Rows are points. Each copy is the shape, with its points in the same order, turned, moved and blurred by noise. Is it also mirrored, or only turned?

Shape (9 x 3)
[[-30.8 -11.2   3.8]
 [ 27.0  11.0   1.3]
 [ -8.0   6.4 -34.6]
 [ -8.7 -38.7   2.4]
 [ 39.2   8.4 -28.6]
 [ -4.9  -3.4 -21.4]
 [-24.2   8.3   8.8]
 [ 29.6   6.7   9.8]
 [-20.5   2.9  -7.1]]
Copy 1 (9 x 3)
[[-17.8 -17.1 -19.9]
 [ 23.2  18.6   7.4]
 [ 16.9  12.2 -43.4]
 [  5.0 -35.9 -12.5]
 [ 49.7  20.0 -13.6]
 [ 14.5   0.6 -33.2]
 [-21.1  -0.2 -18.0]
 [ 19.4  12.3  13.9]
 [ -7.8   2.3 -30.1]]
Copy 1 is: only turned
Copy 2 (9 x 3)
[[-32.8 -17.1 -25.4]
 [ 11.9   8.7  13.5]
 [  7.8   5.0 -36.9]
 [-10.7 -42.0 -13.5]
 [ 40.3   9.6  -3.2]
 [  2.3  -1.8 -25.6]
 [-32.0   5.4 -13.7]
 [  9.1   3.7  19.9]
 [-19.6  -1.6 -22.6]]
Copy 2 is: only turned
Copy 3 (9 x 3)
[[-10.1 -28.9  -6.0]
 [ 32.2   9.8   9.8]
 [ 10.1   3.4 -27.0]
 [ 14.7 -41.9  -5.4]
 [ 53.4  24.1  -6.3]
 [ 10.9  -6.3 -14.8]
 [-16.6 -12.9   5.5]
 [ 33.4   2.9  19.7]
 [ -6.1  -6.8 -13.1]]
Copy 3 is: only turned

Shape (12 x 6)
[[ 13.4  -0.1 -18.3   0.2  -5.0  10.8]
 [  2.3   0.9  20.7   1.0  -7.7  -2.3]
 [  9.4  12.0   0.3   4.9 -11.0  16.2]
 [  4.0 -22.9  30.0 -37.8 -25.3  19.0]
 [ 13.2 -21.2 -10.3  13.2  -9.8  -3.5]
 [ 11.7  -1.5 -20.1 -59.1 -13.1 -21.6]
 [  0.0  10.0   5.9  -3.7  36.0  11.5]
 [ -0.7 -11.6   7.4 -25.7 -22.6  -1.2]
 [  0.2 -22.3  -4.9  -0.1 -26.7  14.4]
 [-12.1 -25.3  30.4   6.6   8.9   2.3]
 [ -3.3  69.1 -13.8  -1.1 -21.9  -8.7]
 [-21.2 -12.0 -14.2   6.0  42.5  -2.8]]
Copy 1 (12 x 6)
[[ 13.1  -7.6 -14.8  -8.5   7.3   6.8]
 [  9.9  -7.6  16.1   3.2 -17.6  11.3]
 [ 15.1   7.1  -2.9  -8.8   2.0  21.9]
 [ 25.9 -41.5   9.7 -14.5 -38.2  28.7]
 [ 15.0 -10.4 -12.6  16.0  -3.1   0.4]
 [ 25.0 -23.4  -1.3 -54.2 -19.4 -29.2]
 [-21.0 -14.7  15.1 -12.8  18.6  15.2]
 [ 17.0 -22.6   0.7 -16.9 -34.2   8.2]
 [ 19.8 -15.9 -19.0   2.5 -20.0  21.3]
 [-14.3 -29.5  15.4  22.5 -17.1  16.6]
 [  9.3  55.3   2.8 -45.3  -1.9   6.2]
 [-42.7 -22.4  -8.2   2.1  10.2  -6.0]]
Copy 1 is: only turned
Copy 2 (12 x 6)
[[  5.5   5.1  -4.6   0.1  -1.8  28.6]
 [ -3.0   1.9  36.7   1.2  -8.4  16.4]
 [ -6.4  12.8  17.9  -0.2  -3.0  34.2]
 [ 14.2 -31.1  46.7   5.0 -29.7  42.5]
 [  4.6   3.6   0.6  26.2 -12.8  14.3]
 [ 48.2 -20.6   7.3 -34.7 -25.3  15.5]
 [-11.4  -9.9  18.1 -12.6  32.9  20.1]
 [ 14.5 -13.3  27.5  -6.5 -25.8  22.6]
 [ -4.4  -6.5   8.9  15.9 -27.4  33.8]
 [-18.3 -21.0  42.7  18.8  -3.1   6.4]
 [ -2.6  56.0  15.7 -54.0  -9.3  25.5]
 [-24.5 -26.3  -6.8  -2.7  25.1  -9.2]]
Copy 2 is: only turned
Copy 3 (12 x 6)
[[  1.4 -12.2 -12.6  11.8 -21.7 -11.8]
 [ 20.8 -13.7 -16.5   0.7   6.2  10.6]
 [ 15.2  -5.8 -16.2   8.7 -21.1   8.3]
 [  1.5 -23.9 -33.5 -34.2  -4.0  30.7]
 [  8.0 -32.9 -24.1  16.9  -3.5 -10.3]
 [-22.6   4.4 -28.0 -34.2   5.7 -27.1]
 [ 10.2 -12.8  31.0   3.8   0.5   0.8]
 [ -2.3 -12.5 -34.0 -10.8   2.0   8.3]
 [ -8.9 -26.6 -39.6   6.7 -16.0  10.1]
 [ 14.7 -44.1  -3.0   7.5  16.5  27.7]
 [ 23.5  55.9 -12.2  14.9 -14.8  -8.4]
 [-11.9 -27.2  31.0  28.3  18.3   0.4]]
Copy 3 is: mirrored
